Each row is a point. A path goes straight from each point to the next, and from the last back to the first. The post is the endless flat space through its rows: a point in 2 columns, a line in 3, a plane in 4, and so on, so that a path can go around it. Count how often the path circles the post. Going back the other way cancels.

Post, one row:
[[11  4]]
Path, 13 rows:
[[ 55 -11]
 [ 37  43]
 [ 51  -4]
 [ 31 -22]
 [ -1 -14]
 [ -9  -1]
 [ 13 -22]
 [ 54 -15]
 [ 36  20]
 [  7  46]
 [ 30  17]
 [ 25 -14]
 [ 22 -12]]
Times around: 0

Post (5 x 6):
[[-47  10  10 -57 -74  -6]
 [-46 -15  22  42  26 -19]
 [-29  29  -1 -16  16   8]
 [-34 -27   0  37  13   5]
 [-10   5  27  -4 -25  -4]]
Path:
[[ -8 -18 -14  30 -46  10]
 [-11  -8   2   1  -6 -36]
 [ -8 -51  40  23   6 -28]
 [-32 -10  20  34  51 -22]
 [-30  17  17   0 -17 -31]
 [-65  24   8  12 -15 -20]
 [-59  -4  28  -3 -47  13]
 [-34 -17  16  -1 -27  15]
 [-40   1  28  20 -42  -7]
 [-65  -1 -47  -3  -8  10]
 [ 23   4  11   3   2  -3]
 [-58  -5   9  -1  68 -12]
 [-16 -23  36  29   0  17]
 [-43  36   4  23  23  29]]
Times around: 1

Post (11 x 12):
[[-23  -4  -8 -19   3  -9  24 -26  20  52 -14 -24]
 [-22 -19  51  29 -36  14  19  -1   8 -30 -19  23]
 [ -9  27  23  -9 -43 -11 -13 -40 -11  -6  48 -18]
 [ -4  25   4  42 -22   7  33 -29  -5  -5  74  29]
 [  0 -18  15 -76  30  -9 -19  18   4  22  -5  -6]
 [-45  -8 -23 -58 -23  39  24  51   1 -11   1   2]
 [-33   4 -62 -31   3   3  33 -51 -85  14 -14 -10]
 [-24   4  -8 -42  39  34 -39  72  33 -11  13 -36]
 [-40  14 -42 -46 -12  -5 -29 -13 -42  18 -20   9]
 [ 19  -1 -18 -41   5 -72 -11  16   2  17  45 -43]
 [-28   1 -15 -10  -7  16  43 -13  64 -37  27   6]]
Path (13 x 12):
[[-19 -22  -8   1 -15 -41  12 -40  35  18   8   6]
 [  0 -36   0 -35   1  22   0   0 -59 -23  23   8]
 [-39  -6  -6 -37  16  35  -2  -4  36  47  39 -51]
 [-29  22  21  23  38 -14 -17  19 -14  18  33  -1]
 [-10  18   6 -71  -8 -29  25  38  22  19  13 -54]
 [  5  16 -27 -25 -16  -6  13  22  19 -14   4   1]
 [ 30  -1  -8  32  16  16   3 -31 -10  -9  37 -33]
 [-34  11 -24 -30 -20  19 -75  28   2  -6  19  27]
 [-12  -2  -9 -22 -28  22  14  -1  -7  21  31 -19]
 [ 29  -2 -22 -55  -8 -39 -16   4 -36  42 -23  -3]
 [ -8  13  40 -53   0  14 -13 -25 -14 -26 -37  -9]
 [-18   3  26 -26   2 -23  -7 -16 -23  29 -19  23]
 [-31  16  17 -56 -16   3 -15 -18  32  23  61  31]]
Times around: 0

Post, 17 rows:
[[ 15   3   1 -44  12  -7   5 -30  45  16 -40 -41 -29  37  15  12 -26  31]
 [-27 -17   8   7  17  10  36  27  -7  27   2 -34  16  42  21 -31  -1  17]
 [  2 -16  -6  12   1 -16  62  -4 -48  12 -32 -16 -21  65   1 -18 -11 -25]
 [  5  14 -10 -15  52 -22  14 -53  37 -27  25  50 -13 -19 -19   9 -11  12]
 [ -3 -14 -31  10  -1  -4 -34   8 -35 -34  -4  23 -25 -23  -3 -15   5 -42]
 [ -2 -11  12 -12  37  38   9 -23  14 -20   5  -6  16  45  18  23  22 -69]
 [ 41  -5 -34 -36  -8  55 -12   3 -13  12  10  41  44 -13 -12  11  29 -17]
 [ 10  19  -3  12 -14 -27 -59 -42  12  20  44  24 -12  23 -34  11  15 -22]
 [ -4 -13  17 -15  -6  11   5  -6 -20 -54  16  -8 -78  55 -29   6 -21  13]
 [-16  -1 -19  24 -41 -21  34   1   1 -57 -31   3 -28 -35 -18  15  19  13]
 [ 48  33 -17  24  13 -14 -38  22  22 -13   5 -32   7  15 -26  -3  27  37]
 [-26  25 -33  22   9  42 -30   7 -13   0 -55   3  48 -44 -16  33  16  33]
 [ 22  36   3 -18  37   0  19   1 -39  14  32 -22   3 -53  17 -20  13  10]
 [ 31  28  -5  19  11  12 -42  -8   7  21   4  77  -7 -24 -14   2  19   7]
 [-24   1   6  14  -9  18   3 -48  16  28 -23 -56 -29  28 -29 -48  -3  11]
 [-11  15 -47  64 -17  67  25   7 -26   1  -1 -10   5   7   5  14  40  41]
 [  0 -37 -48 -20  28  44  69  25  -6  31  -9  30 -11 -35 -37  47  14  15]]
Path (32 x 18):
[[   7  -42    0  -11   22    1    0  -16    3   11   34   -4  -27   12
   -24  -20   10   13]
 [  20   19   10  -11    5   32  -32  -52  -28   11   33   46  -40  -56
   -28   -8  -13    7]
 [  25   -2  -28   24   17   65   17  -14   33  -27   54    6  -15   22
    21   52   19  -21]
 [ -39  -28  -31  -30  -13   20   15   22   43  -24  -10  -27   -3    8
    -7  -36  -30   14]
 [ -16   37   46  -21   -8  -26   15   -3   33   27    4  -26   18  -10
    30   10   26    0]
 [ -17   55   -2   36   21  -27   -5  -60   25  -10  -12  -13  -23  -13
   -15  -12  -24   10]
 [  38  -25  -48   10    2   25    1  -11  -21   18  -35   -8  -41   24
   -77   24    3  -34]
 [  -8  -33   26    7    9   24   67   -9  -15   -2  -31   50  -41  -10
   -15    8   10    5]
 [ -28   13   34    5   30   35  -14   -1   -5   25   -7    1    6   36
    31   54   41   12]
 [ -40  -15   -4  -39   -8    6    1   -8   -1   24   13  -41   21    7
    -8  -16   35  -21]
 [ -35    2   28    4  -18   -4   49  -16   18  -19  -36   -1  -19   57
    31  -31    1  -41]
 [  63   43  -21   22   39   49    5   43   31    1   61    9   -9 -100
    21  -10   26   35]
 [   4   -2  -43   10   -9   -7   -4  -11  -34  -17  -40  -15  -14   29
   -24   38  -22    7]
 [  -8  -30    9   13  -10   17   10   -7   13   -8    1  -48  -22   34
     3   21   17   10]
 [  -9  -30  -43  -42   32   35   28  -34  -17  -30  -33   37   52    2
    15   17    4  -38]
 [ -17   30   -6   12    5   48  -25  -22  -35  -48  -22    9  -23   22
   -37  -63    8    0]
 [ -20    3  -11  -10  -27   41   -7  -16    6   57  -12    5  -18   17
   -27  -31  -11    4]
 [  30   18  -15  -40  -45    3  -14   -1  -30  -57   34    6    2  -19
     6   -9  -45   30]
 [  77   10   10  -60  -13   46  -31  -12    2  -23  -26  -16   12  -17
   -42   28   17  -12]
 [  -5  -25   -1   17   20  -12   38   32  -25  -35  -13   33    1    2
   -13    7    4   45]
 [ -47  -51    6  -23    9   36    2   -7  -43   16  -20   11    1   -7
    -5  -18   21  -40]
 [  40   -6    1    9    5   15   -8  -10  -50    4   -6   35   19  -29
   -10    0   16  -28]
 [  36   28  -15   17   57  -14  -20   -8   39  -22   -3  -32   94  -29
   -36   35    4  -26]
 [  17  -17  -73   14  -17   29    5    8  -18    7    2  -21  -21   -1
   -58   -3   -8  -36]
 [  55   49    8   40   10  -18   53  -13    0   31   -5  -25  -51    3
    -5  -54   33   17]
 [ -20   22   28   -3   15   14   -9   10   -5    8   55   31   34  -11
     5   -8   58   16]
 [ -36    2   13    7   29   20  -30  -33  -12  -64  -25   35  -36    1
    49   55   27   -9]
 [   5  -15   -4  -13   34   -6  -31  -20  -46   19  -49  -39   -9   14
     6  -12  -23  -43]
 [  39   10  -33   33  -37   33    1    5   -7  -31  -54  -15  -12   37
     9  -64  -45   38]
 [  20    5  -15    3   12   20   56   49  -15    5   30   29   21   -9
   -19   28   24    4]
 [ -31    6  -61   -6   37   43  -14  -22   63    2   -1   -2  -13  -23
   -58   49   31   -2]
 [ -51   -8   10  -48   11  -13    1  -37   14   -1  -80  -33   21   -5
     3   40   22  -16]]
Times around: 0

Post (17 x 18):
[[ 10  28  -6   8  13  -8 -16  18   8  -7 -52 -14 -34  21 -21   1 -23  -5]
 [ 12  45 -28 -14   4 -16 -15  23 -38  25  14 -12  10 -34  -3 -10 -12  34]
 [ 38  12 -23 -41 -15  11 -28  13 -25  34  -8  -5  15  16 -30 -21  24  29]
 [  5 -12   6 -36  -8  -6  -8 -22  -5   0  -4 -23 -18 -47  14  -5  26  14]
 [-26  16   0 -23  34  50  -8 -10 -19 -38  39  23 -18  -5   4  13  -8 -22]
 [ -4 -35 -14  -6  37   6  16  -2   7 -12  36  22   5  18  -2  10  -4 -27]
 [ 23  10  20  37 -13  13  -8  16  17  10 -35 -23  10 -21 -28 -17  10   5]
 [-45   3   5 -20  47  36 -11   9  14 -17  13   7  11  18  48  -2   6 -44]
 [ 10  23 -50  -4  -2   7  24  17 -20  20  -8   1 -16   9  -5 -22  21  44]
 [ -2   5 -20 -22 -28 -15 -17  16  -9  32   3  40   8 -12  -7 -34  14   2]
 [-40 -15  15 -28 -10  15  12  21  25 -31  40 -27  -6   9   4   7  -7 -16]
 [ 12 -12 -19 -31  -1  24 -15  54  -9  28   8  -5 -23 -32  -9 -28  23   5]
 [-17 -16  -4  -9   4  42  15   7 -24 -11  -6 -11   4  19  23  13 -16 -14]
 [-41  11   8   1  10   6  35  10  19  33 -47 -19 -15  -4 -65   4 -10   8]
 [ -5  28  -2   4 -12 -12  22  45  -2  -7  -3  -7   8 -33 -10  33  19   1]
 [-10   3 -33  -5 -24 -11 -55  18 -43  13  18  -1 -15 -19   2  -3  25  36]
 [-15  -4   3  -8   1  55   8 -11  30   9  38  19  -6   4  27  51 -17  -7]]
Path, 27 rows:
[[ -3 -20 -14 -22   1  42   2  39  30  77 -38 -10 -22 -16 -30   1   1  -3]
 [ -1  43 -38 -36 -38  -3  -2  -2 -96  21  26 -46   9 -32 -39 -13   9  77]
 [ 36 -31  17  -1 -24  16 -17  47  -1  21  12 -49 -23 -56   4 -26  15  14]
 [ 13  34  50 -25   2  51   3 -19  -6 -28  -7 -16   1 -28  25   3  -5  -5]
 [ 14  -7  20 -29 -29  36 -43   1 -20  22   2 -18   0   6 -33  -9  -6  -4]
 [-31  30 -51 -34   1 -26 -43  69 -78  29  50  58  22 -51 -37 -32  32 -17]
 [-16  -6  69 -37  -6  17 -19   6  70  17  22 -84  13 -28 -16 -47   7 -21]
 [  4  23  -7  47  35   2 -24  13  -5  44 -22  13  22  -8   2 -10  -8   3]
 [  9   0   4 -20  -7  58 -43 -24  -2  11 -34  14 -27  20  -6   0  24  13]
 [-36  -8 -27 -28 -20  58  37  38  17  82 -17  41  16  -9 -36 -19  37  22]
 [ -7 -22  10  22   7  28 -74   5  24   3  47  17  -1  -4  -1 -40  15  12]
 [-54  -9  54 -41 -21  58 -35  47  22  29 -26 -37 -27  -6  66  22  15 -12]
 [ 27  52 -53  -5  -8   8 -50  41 -77 -11  -7  -5  -4  29  38   4  -1  40]
 [ -3  19 -69 -56 -20  35 -20  18 -68  31  -5 -22 -60  12 -30  -7  -9  78]
 [  1  21 -31 -32  -1  58   9 -17 -48 -19  -8 -18 -14  16  15   6 -15  16]
 [-64  62 -20 -25  67   0 -42  29 -31   9  -1  -5  -7  11  -6 -34  -2 -15]
 [ 15  13  -4  41 -14  -6 -75  -1 -47   6  18  42   9  22 -39  -1 -37  -5]
 [-33  43 -32 -54  37 -12  29  -6 -47   8  15   2  -1 -58  41 -26  12  31]
 [-52  10   1 -51  29  -2   3 -20  39  21   5  -3 -31 -17  -5  36 -29   9]
 [ 27  32 -21 -51   8   2  16  48 -60 -26  27 -15   9  14   5  -5  27  34]
 [-14  21  27 -29 -46  48 -40  71  -5  69  25  -6  28 -18 -39 -52  16   0]
 [-20 -11  24  22  -4  56  69  26  58  38 -34 -26  29 -17  50 -10  24 -46]
 [ 17  30  23   3 -31  18 -87   5 -38 -30 -18  -3  -7 -63 -18   1  29  -3]
 [-42 -23   9 -28  15   3  23  31  47 -31 -14   7 -12   0  22 -16  14 -24]
 [-23  34  37 -26  -7  14   6  -8   2  40 -18   2  23 -34 -42  46   6  18]
 [-28  12  12 -13 -17   4   9  11  40  29  41 -11   7  -4 -15   6   0  17]
 [  9 -11  -9  45 -14  46  20  64  31  45 -19 -17   7  57 -38  43 -20 -18]]
Times around: 0

Post, 17 rows:
[[  0 -47  -8 -16 -43   1  19  24  52  41 -21  -2  -6 -28  24 -23 -21   5]
 [ 40  20 -10  30  44  36 -20 -63   5  13  10 -53 -20  41 -26  18 -36  -2]
 [ 47  11   4  31  29  16 -40 -16 -12  13  -6  -2 -20  10 -36  14   2 -17]
 [  0   4 -35  32  50  42 -16 -23 -15 -15  -2   8  -7   7 -24  11 -52  -7]
 [ 29   6   3  17  -5 -22  39 -25  14  -2  22  19 -57 -31  16   4  19 -13]
 [  4  -9  19 -38 -44 -24   0 -20  -6  -7  -3  28 -34  12  17  -5  13   0]
 [-20  -1 -24  19 -55 -46  12  50  32   4  -6  -1  19   4  14 -14  37  13]
 [  2  18  -2 -26 -23 -15  52  -4  28  28   3  52  -2  25  15 -10  27  -2]
 [ 54  19  26  14  39  24   0   0  15 -21  -4 -19   2  37   9   7 -49   3]
 [  1  -7  32  26  70  12  -1  -4 -22   0  -8 -31 -13   6   0   1   1  -8]
 [ 25  33   4 -22 -30   7  22  -5  -3  -1  -1   2  21 -15 -12  -7   8 -22]
 [-28 -10  30   1 -35 -47  25  26  58   0 -13   8  25 -17 -22 -16   9   3]
 [ 34  16   4  33  40   2   0 -24  -9   4   6 -17  17  -1 -15  34 -21  56]
 [ 37 -12  11  28  43  16 -31 -20  -4  -7  53 -21  18  13 -18  -4 -10  12]
 [ 37   9 -14  33  40 -23 -17 -24  -6  20  24 -21  18  13 -25  38 -48  -9]
 [ 46  -6   7  42  50   8  -6 -40 -43  -1   5 -33  -3  22  -6 -25 -48  10]
 [ -4  20  34   2 -38 -16 -19  -9  31  32  10  14 -27 -16  54 -18   0  -7]]
Path (29 x 18):
[[ 85  21  26 -25  61  45  32 -33   7   4  -1 -53  38  33  19 -16 -10  33]
 [-19 -22  18 -28  35  11  63 -17  35  16 -16  48 -24 -13 -15 -13   3  22]
 [-16 -34 -17  24  -6 -33 -43 -14 -38 -13  38 -20   8 -15 -15  -3 -19  40]
 [  0 -46  30  -9 -52  24   3 -71   8  45  39 -26 -57 -22  44 -55 -66 -24]
 [ 19 -27  -3  10  -5 -29  51   8  37 -27  28  38 -33 -24  31  39   8 -31]
 [ 62  19   7  43  26  15 -23 -34  -2 -39  36  11 -13   6  13 -11  12 -22]
 [ 10  -7  11  26   8 -34   5   3  38   8  14 -35 -19   4  56 -19   2  46]
 [  1  50   1  17  30  13 -16 -42  27  -8   9  -1 -34  25 -26  30 -22   8]
 [ 52   8  19 -31  29  26  54 -29  40 -27  -7 -16 -26  51 -35 -19   5  -2]
 [ 34 -25 -34 -24   0 -26  33 -32 -10  12 -33  -3   3  21 -12  38 -11  23]
 [ 36  10  37  13   8   8  60 -37  31  31  -7 -29  -6  50  47 -11   9  14]
 [-23   2 -19  13 -68  -6 -47 -18  30  20  12  -1 -23  60  -2 -28 -17 -39]
 [ 18  -7 -32  61  -7  -3 -56  23  -6  43  12 -36 -39   9 -23  30  -5 -22]
 [-12  29 -32  16 -10  48  54 -16  24   9 -20  11 -21  -5  -4  -1  18 -10]
 [ 56  26  56 -13  14  22  -5 -26  67  10  12  -6   1  -7   9  36 -44 -10]
 [ -5  16  24 -28  22 -53  21  -6  -6 -10 -10  14   7  -2  24  27  62  46]
 [ 41  21  32   3 -18   9 -73 -10  17  38 -24 -37 -29  15 -11 -45 -35 -41]
 [-33  33   0  20  46  20  28  34 -14  13 -17  25  13  19 -13 -13  -1 -45]
 [-18   9 -19  -3 -15   4  16 -31  18  -9  14  44 -31  61 -28 -19  18 -41]
 [ 16  13  28 -12 -28 -24 -17 -15   9  72  -4  12  24 -14  43  22 -23  29]
 [ 26  44 -41 -10  -5  24  40 -44  23   7 -31 -12 -19 -58 -38  39  13 -25]
 [ -4  40 -20  23  39 -79 -29 -34 -43  35  22  16   8  50 -32  43   7   3]
 [ 57  19   8  13  16  38 -15 -23 -18 -19 -42  18 -75  24 -22  -3 -21 -24]
 [ 22  26  32  -5   0   3  29  16 -54 -28   6  12 -33  18  25  -3  47 -19]
 [-39   7  -7  98  19  -6  -4  12  11   7  39 -19 -14   2   0 -18  56  -5]
 [ -6  21 -16  38  -4 -22  17 -51 -19  -4  26   2 -62 -48 -10  10 -22 -11]
 [ 37  34 -50  24  26  10   8 -33  15  14  20 -23   3  35 -19  -8 -38  32]
 [ 66  47 103  10  51 -41  10 -60 -20 -12 -28 -48  -5  37  10 -10   0  29]
 [-10   1 -13  25  21  23   9 -21  37   1   2  10   2  20   5  -1   8  12]]
Times around: 2
